Every row gives one point. Each table stands for the endless flat space through its points: a line for two points, a plane for three, and so on. The two share one point or none. Which?

First (2 x 4):
[[-2.7 -0.8  0.9 -3.1]
 [-1.2 -0.3 -2.1 -1.1]]
Second (3 x 4):
[[-0.6  0.2  0.4 -1.0]
 [-3.6 -1.0 -1.4 -2.8]
 [-3.3 -0.1 -0.5 -3.7]]
They share: no point

First (3 x 8):
[[ 0.3 -0.2 -1.7  1.7 -2.0  1.1  1.0 -1.8]
 [ 0.6 -2.3 -0.8  0.8 -0.5  0.8 -0.2 -0.9]
 [-0.1  0.2 -0.9  1.1 -3.2  0.7  1.8 -2.4]]
Second (2 x 8):
[[ 0.2 -2.3 -0.7  0.6 -2.2  0.8  1.3 -2.0]
 [ 1.0 -2.7 -1.9  0.8 -2.4  0.8  1.9 -2.4]]
They share: no point

First (3 x 11):
[[-3.1  0.2 -0.3  3.5 -1.2  2.6 -2.1 -0.6  0.1  2.1 -2.3]
 [-3.4 -0.5 -0.6  2.7  0.6  1.0 -0.2 -0.8  1.6  2.9 -2.3]
 [-3.1 -0.6 -0.3  2.1  1.2  0.6  0.7 -0.6  2.1  3.3 -2.1]]
Second (3 x 11):
[[-2.8  0.9  0.1  1.4  0.1  0.8 -2.5  1.7  2.5  3.1 -2.6]
 [ 0.2 -0.3 -0.1  3.7 -0.7  2.5  0.6 -1.4 -0.7  2.9  0.5]
 [-3.4  0.9  0.5  1.3 -0.1  1.3 -2.4  1.6  2.3  2.9 -3.1]]
They share: [-2.2  0.3  0.6  2.4 -0.6  2.4 -0.8  0.0  0.6  2.7 -1.8]

First (2 x 18):
[[-1.5 -2.3 -1.8  0.6  1.7  2.2  1.3  2.6  0.3  1.3 -0.8  2.7 -1.9  0.9
  -0.5  2.3  0.2  2.0]
 [-1.2 -2.3 -3.6 -0.3  2.9  2.5  1.0  1.1  0.9 -0.2 -2.9  2.7 -1.3  0.3
  -1.7  0.5 -0.7  3.2]]
Second (2 x 18):
[[-0.9 -2.5 -2.4  0.3  2.3  1.8  0.6  2.2  1.6  0.9 -1.9  3.0 -1.5  0.9
  -0.8  1.6  0.0  1.9]
 [-1.3 -2.5 -1.4 -0.9  1.3  2.6  1.4  1.6  0.4  0.3 -1.9  2.0 -1.1 -0.3
  -1.2  1.2 -0.4  3.1]]
They share: no point

First (2 x 24):
[[ 1.3  3.6  2.0  2.9 -2.0 -0.4  2.5  0.4  2.4 -1.2 -2.0  3.4 -1.4  0.1
  -0.6 -1.2 -1.5  0.3  0.8 -1.3 -1.2  1.2  0.0  1.9]
 [ 1.5  3.0  1.5  2.6 -1.7  0.0  2.2  0.2  1.9 -1.8 -1.9  2.7 -1.8 -0.4
  -0.3 -1.6 -1.8  0.8  1.0 -1.4 -1.7  1.8 -0.7  2.2]]
Second (4 x 24):
[[ 3.1  3.1  2.5  4.2 -2.5 -1.4  3.2  1.4  3.0 -2.1 -2.6  4.9 -1.8  0.5
   1.8 -5.2 -0.1  0.8  0.6 -2.3 -2.1  1.0 -3.9 -0.6]
 [ 1.9  3.1 -0.5  1.6  0.1 -0.1  3.7  1.2  3.4 -3.6  0.5  2.9 -4.0 -1.0
  -0.2 -2.0 -2.7  1.6 -0.2 -2.8 -4.9  0.8 -1.6  4.1]
 [ 0.3  1.9 -1.5  0.6  0.3  1.0  2.4  0.6  2.2 -4.9 -0.6  0.5 -4.6 -1.9
  -1.0  0.4 -3.3  0.4  0.6 -1.5 -3.3  3.0 -0.3  5.4]
 [ 3.1  3.4  2.8  2.3 -1.8  1.5  0.6 -2.6 -1.0  2.1 -0.3  1.8  1.0 -1.0
  -1.0 -2.4 -3.5  5.1  2.0 -1.8 -3.2  1.2  0.1  2.8]]
They share: [ 1.7  2.4  1.0  2.3 -1.4  0.4  1.9  0.0  1.4 -2.4 -1.8  2.0 -2.2 -0.9
  0.0 -2.0 -2.1  1.3  1.2 -1.5 -2.2  2.4 -1.4  2.5]

First (3 x 24):
[[-0.3 -2.3 -0.6 -0.3 -2.2 -3.1 -1.9 -0.9 -0.7 -1.4 -1.9 -1.0  1.2  3.2
  -2.1 -1.3  3.2  1.0 -0.2  2.9 -1.8 -1.1 -1.8 -1.9]
 [-1.5 -1.5 -1.1  0.2 -2.1 -3.6 -2.6 -0.2 -1.2 -0.4 -1.0 -1.2  1.3  3.2
  -2.2 -1.9  3.6  1.5  0.2  3.6 -1.9 -1.3 -1.1 -1.0]
 [ 2.7 -4.2  1.0 -2.0 -2.6 -1.7 -0.1 -2.3  0.2 -3.8 -3.9 -0.4  0.4  2.8
  -2.0  0.2  1.9 -0.7 -1.7  1.1 -1.0 -0.8 -3.6 -4.0]]
Second (4 x 24):
[[ 0.7 -2.8  0.8 -3.0 -2.1 -2.5 -3.2 -1.6 -1.4 -1.7 -0.8 -1.4 -0.8  2.3
  -3.6 -1.4  1.1  0.9 -1.6  2.9  0.8 -0.4 -1.7 -1.5]
 [ 0.4 -1.9  4.1 -0.7 -4.9 -3.3 -1.6 -2.3 -1.2  0.2 -1.7 -1.4 -2.7  0.1
  -2.2  1.6 -1.3  0.6 -3.1  5.6  0.0 -2.7 -1.2 -1.7]
 [-1.6 -2.3  2.1  1.3 -5.9 -3.7  0.2  0.1 -1.2  0.4 -2.5  0.2 -1.5 -0.1
   0.2  1.6  0.5 -1.0 -2.5  5.0 -0.4 -3.3 -3.4 -2.5]
 [ 0.6 -3.2 -1.7 -2.5 -1.9 -2.2 -1.7  0.7 -2.4 -2.2 -1.1 -0.9  0.3  3.0
  -2.7 -2.1  3.1 -0.7 -0.9  1.4 -0.2 -0.3 -3.1 -2.7]]
They share: no point

First (4 x 24):
[[-3.7 -0.3 -1.1 -0.2  0.0  0.7 -3.5  1.3 -0.5  1.5 -1.5 -2.9  1.4 -2.5
   3.2 -0.7 -1.9 -0.5 -1.5  2.5  0.0 -1.2  2.3 -3.4]
 [-0.9  3.0 -2.3  0.7 -0.8  2.0 -2.2  0.6  2.9 -0.9  0.7 -2.9  1.8 -2.2
  -0.7 -3.2 -2.5 -2.3 -2.0 -0.2  1.4 -1.4  1.0 -2.1]
 [-2.2  2.2 -4.1 -2.7 -3.5  3.2 -2.5 -0.7  2.0  1.0 -1.5 -2.4  3.9 -3.5
   1.7 -3.2 -1.4 -0.5 -2.5 -0.5  2.0  1.8  0.3 -1.4]
 [-4.0 -0.1  2.9  0.6  3.0  1.6 -2.9  2.0  0.9 -0.8 -1.7  1.0  1.0 -1.0
   1.7 -2.7  0.5 -3.1  1.8  1.8  0.1 -4.9  3.4 -2.6]]
Second (4 x 24):
[[-1.7  3.8 -3.4  2.8  0.5 -0.2 -2.7  1.2 -1.1  0.5  1.6 -1.7  1.9 -1.5
   1.2 -4.3 -3.4 -1.1 -2.7  2.2  1.9 -0.3 -0.7 -0.9]
 [-1.7  0.4 -1.2 -1.7 -0.6  4.1 -2.5 -0.3  3.6 -0.2 -2.0 -3.2  1.3 -2.0
   0.8 -2.7 -1.7 -2.4  0.2 -1.2  0.2 -3.0  1.7 -3.9]
 [-2.6  3.4  0.0  0.0  1.4  2.1 -1.3 -0.7  2.5  0.2  0.4 -1.5  0.6 -3.5
   2.7 -2.2 -0.7 -1.5  1.1  2.1 -0.1 -3.6  2.5 -3.5]
 [-2.0  1.7 -2.6  0.5  0.1  2.2 -2.5  0.4  1.2 -0.4 -0.5 -3.1  1.4 -1.5
   0.5 -4.0 -2.6 -2.1 -1.4  0.2  0.9 -1.7  0.2 -2.1]]
They share: no point

First (5 x 24):
[[-0.1 -2.1  1.3 -1.1  2.9  1.9 -1.7 -1.5  0.7  2.0  1.6 -2.1  0.5 -1.6
  -1.7 -0.3 -1.9  3.6  1.5  1.4 -1.1 -0.8  0.2  1.4]
 [-1.6 -0.3 -1.0 -3.3  2.3  3.7 -4.1 -1.8  2.0  1.7  3.5 -4.9  2.0 -1.0
  -3.4  0.2 -3.0  1.8  2.3  2.9 -0.4  2.0  3.1 -0.9]
 [-0.2  1.2 -0.1 -0.3 -0.3  0.9 -1.9 -4.7  1.7 -1.0  0.6 -1.7  0.0 -1.4
  -3.2  0.0 -0.3  0.6  2.7  2.8 -1.0  3.7 -1.6 -2.1]
 [-1.7  1.4  1.8  0.5  1.0  0.9 -1.1 -1.6 -0.9 -2.2 -1.1 -1.1 -0.4 -2.1
  -1.0  1.3  2.1  3.2  0.6  1.8 -0.2 -1.5 -4.7 -0.1]
 [ 1.1  0.8 -0.2  2.9  2.4 -0.6  0.9 -3.3 -1.7  0.3 -3.0  0.2 -2.1 -4.1
  -2.0 -0.7  0.6  4.4  3.7  2.2 -2.5  1.5 -2.4 -2.1]]
Second (4 x 24):
[[-0.6  0.7  0.7 -1.6 -1.3  1.3 -3.7 -2.9 -0.1 -2.8  3.5 -1.0 -0.2 -0.2
  -3.2  1.7  1.8  1.5 -0.6  2.4 -0.6 -0.3 -2.6  0.7]
 [-1.9 -0.7  3.8 -1.0  4.2  0.5 -0.3  1.1  3.5  1.9  2.4 -5.5  0.5  0.1
  -1.6  2.5 -0.6 -0.1  0.6  1.3 -0.3 -0.4 -4.2  3.1]
 [-0.9 -0.8  1.3 -3.7 -3.4  3.1 -4.0 -5.0  0.2 -3.7  1.4  0.8  1.3 -1.1
  -1.7 -0.1  0.6  3.3  0.0  2.1  0.6 -1.2 -1.1  0.4]
 [-2.6 -1.5  3.9 -2.2  1.9  2.7 -1.7 -1.5  3.5  0.6  0.7 -3.4  2.4 -0.2
   0.0  0.3 -1.8  1.3  0.6  0.8  1.2 -1.1 -2.8  1.9]]
They share: [-1.6 -0.4  2.3 -1.9  0.3  2.0 -2.7 -2.2  1.7 -1.1  2.1 -2.2  1.1 -0.2
 -1.6  1.0  0.0  1.4  0.0  1.6  0.3 -0.7 -2.7  1.3]

First (2 x 24):
[[-0.3 -3.1 -2.5  0.6 -2.1  0.2 -2.0  1.2  0.0  1.4  1.4 -1.2 -2.5 -0.4
   1.8 -1.9 -1.2  0.3  2.7 -1.3  2.0 -2.2 -1.4  0.7]
 [-3.1 -1.5 -0.1 -1.8 -0.1  2.6 -0.8  0.0  2.4  0.2  1.8 -2.4 -1.7 -3.2
   3.0  0.1 -2.8  0.7  0.7 -0.1 -0.4 -1.4 -1.0  1.1]]
Second (5 x 24):
[[-2.6 -0.2 -2.6  0.7 -1.5 -0.3 -0.9 -0.6  1.5  1.6  2.4 -0.5 -2.1 -0.6
   3.9 -1.9 -1.9  0.3  0.6 -0.4  3.8 -0.6 -0.8  0.5]
 [-0.5 -2.2 -6.0 -0.8  0.6  1.8 -1.2  0.0  1.5  0.8  3.6 -1.8 -0.9 -2.4
   2.7 -4.6 -1.8  1.4 -0.3 -2.9  2.9 -3.1 -0.2 -1.3]
 [ 1.8 -6.4 -2.9 -1.6 -1.2  3.3 -2.6  2.3 -0.3  0.2  1.4 -3.2 -1.6 -2.5
  -0.3 -2.2 -0.9  1.3  3.4 -3.2 -1.3 -4.9 -1.9 -0.1]
 [-0.9 -2.7 -2.9 -0.7 -1.9  0.5 -2.4  0.7 -0.6  2.3  0.7 -2.8 -3.1 -2.5
   0.9 -1.7 -1.9  1.1  3.3 -0.7  0.5 -1.7 -1.1  1.4]
 [-3.0 -0.1 -1.8  0.8 -0.2 -2.4 -2.3  1.8 -0.4  2.9 -0.5 -1.8 -5.0 -1.7
   1.9 -1.0 -3.7 -0.5  3.0  2.2  0.9  1.0  0.7  3.5]]
They share: [-1.0 -2.7 -1.9  0.0 -1.6  0.8 -1.7  0.9  0.6  1.1  1.5 -1.5 -2.3 -1.1
  2.1 -1.4 -1.6  0.4  2.2 -1.0  1.4 -2.0 -1.3  0.8]

First (2 x 24):
[[-2.0  1.7 -2.2 -0.3 -1.3 -1.9 -1.2 -1.0  2.4  1.5  0.3 -1.5 -0.8  0.7
  -0.6  1.3 -2.1 -2.0  0.4 -2.5 -1.8  2.0 -1.2  2.0]
 [-3.5  3.8 -1.9 -0.9 -1.9 -3.4 -2.7 -2.2  2.1  3.6 -0.3 -2.7  0.4  1.6
   0.6  2.5 -2.1 -2.3  0.4 -3.1 -2.4  0.8  0.6  2.9]]
Second (5 x 24):
[[-1.8  0.5 -2.2 -1.7 -2.1 -4.6 -0.7  0.1  4.0  5.0  0.3 -4.5 -0.7  0.7
  -0.4  3.3 -3.1 -1.4  0.3 -5.1 -3.8  1.2  1.2  2.2]
 [-1.9 -0.2 -2.7 -2.2 -2.3 -5.8  1.0 -0.3  4.7  6.0 -0.2 -6.2 -0.8  0.9
  -0.2  3.1 -4.4 -0.7 -0.4 -6.9 -5.4  1.3  2.7  2.4]
 [-0.6 -0.2 -2.5 -1.2 -0.8 -4.6 -1.7  0.6  3.2  4.8 -0.1 -3.9 -0.8 -0.6
  -1.0  5.0 -1.6 -1.7  0.6 -4.1 -3.7  1.6 -0.8  2.0]
 [-3.8  2.4 -2.3 -1.7  0.6 -2.8  2.8 -4.9 -0.2 -0.6 -2.6 -2.4  0.8  0.3
  -0.2 -0.2 -4.7 -1.9 -2.6 -3.5 -3.3  2.3 -2.5  2.5]
 [-0.5  3.0 -4.7  3.4  0.3 -1.0 -4.4 -2.5  1.3  1.2 -0.8  0.0 -1.6  0.3
  -0.2  2.5  1.6 -1.9  1.6 -0.5 -2.4  3.5 -1.9  2.8]]
They share: [-2.5  2.4 -2.1 -0.5 -1.5 -2.4 -1.7 -1.4  2.3  2.2  0.1 -1.9 -0.4  1.0
 -0.2  1.7 -2.1 -2.1  0.4 -2.7 -2.0  1.6 -0.6  2.3]

First (5 x 24):
[[-6.9 -2.5  3.1 -1.3 -0.5 -1.5  0.3  2.0  0.9  1.5  2.6  2.7  0.5 -3.5
   0.8 -1.5  3.0  0.1 -1.8  2.7 -6.6  1.6 -0.5 -3.6]
 [ 0.6 -1.4  1.8  0.6  5.4 -2.3  2.6  0.9  2.5  1.9 -2.7 -3.5  2.0 -0.9
  -0.6  5.8 -1.6  0.3 -0.9  0.1  0.1  1.1 -0.3  0.4]
 [-0.5 -1.4  1.4  0.9  2.7 -1.7  4.4  2.7  3.7  1.0 -2.5 -1.1  1.2 -1.1
  -3.0  2.2  0.3 -1.4  2.1  1.2  0.1 -1.5  0.8  1.3]
 [-3.0 -3.0  2.7  0.3  2.6 -1.5  0.4  0.0  1.3  1.1  0.8 -1.9  0.1 -3.5
   1.8  2.8  1.5  1.3 -1.5  1.1 -4.0  3.4  0.3 -2.7]
 [-2.8 -2.1  1.6 -0.1  1.4 -1.7  0.3  0.5  0.3  1.0  1.3 -2.3 -0.8 -3.9
   1.8  2.5  1.0  2.4 -0.2  0.8 -4.3  2.9  0.2 -2.0]]
Second (3 x 24):
[[-1.1 -2.4  4.7 -0.5  1.3 -3.9  2.0  2.3  2.8  2.7  0.2  1.1  3.1 -1.8
  -2.9  0.9  0.0  1.2 -1.5 -0.2 -2.0  1.5 -0.1  0.8]
 [-1.6 -1.7  3.4 -0.5  1.7 -3.2  2.1  2.4  2.2  2.3  0.2  0.4  2.6 -1.9
  -2.2  1.5 -0.2  0.4 -1.4  0.5 -2.3  1.2 -0.4  0.5]
 [-1.8 -2.3  4.1 -0.3  1.4 -3.5  2.1  1.9  2.9  2.9 -0.2  0.4  2.6 -2.1
  -2.7  1.5  0.3  1.1 -1.0 -0.1 -2.3  1.0 -0.4  0.1]]
They share: no point

First (5 x 24):
[[-2.2 -0.9 -3.8 -5.7 -0.2 -0.6  3.3  3.0  0.9 -1.9 -4.5  0.3 -2.6  0.9
  -0.9  0.2 -0.7  0.4  0.4 -4.8 -3.1 -2.7 -3.3 -1.1]
 [-0.7 -0.5  0.0 -2.0  0.6 -1.4  1.0  3.5 -2.0  0.3 -3.5 -4.2 -2.5 -1.1
  -1.5 -0.3 -0.7  2.9  2.9 -1.5 -1.4 -4.0  0.3 -1.8]
 [-0.5 -2.0 -0.3  2.7  2.3 -4.1 -1.1 -0.4 -3.3  3.8  1.9 -3.0 -0.2  0.4
  -0.3  0.8 -5.4  5.6  2.7  2.3  0.6 -0.9  3.7 -1.9]
 [ 0.7 -0.1 -0.4 -0.8 -0.6  0.6  1.2  6.3 -2.0 -2.1 -0.5 -2.0 -2.1 -1.9
  -5.1 -4.1  0.7  6.1  3.7 -0.1 -1.6 -3.4 -0.3 -1.6]
 [-1.7 -1.5 -5.0 -5.0 -0.2 -1.2  2.6  2.1  1.0 -1.3 -3.1  1.4 -1.7  1.5
  -0.9  0.5 -1.7  0.7 -0.5 -4.5 -3.0 -1.2 -2.7 -1.0]]
Second (4 x 24):
[[-1.7 -1.6 -4.7 -1.7 -0.3 -0.5  2.5 -0.1 -4.8 -0.8 -2.1  1.2 -4.0 -1.4
  -2.3 -1.0 -4.3  3.2  3.7 -0.9  0.0 -2.9  0.6 -2.7]
 [-0.8 -0.9 -4.4 -1.2 -1.3 -1.7  2.2  4.6 -1.4  0.1 -1.0 -0.8 -1.7  1.4
   0.2 -1.0 -0.6  4.5  1.5 -3.6 -0.5 -3.0  1.4 -3.0]
 [ 0.2 -2.4 -1.4 -2.0  1.4 -3.3 -0.2 -1.0 -2.4  3.1 -3.2 -4.0 -1.0 -0.6
  -1.8  1.9 -3.6  1.8  0.6  0.3 -2.3 -1.8 -0.4 -1.6]
 [-1.1 -2.8 -4.5 -1.7 -1.3 -0.3  1.3  0.7 -4.2 -0.2 -2.7  0.2 -2.8 -1.2
  -2.3  0.0 -3.5  4.4  2.9 -1.7  1.0 -3.3  0.8 -1.9]]
They share: no point
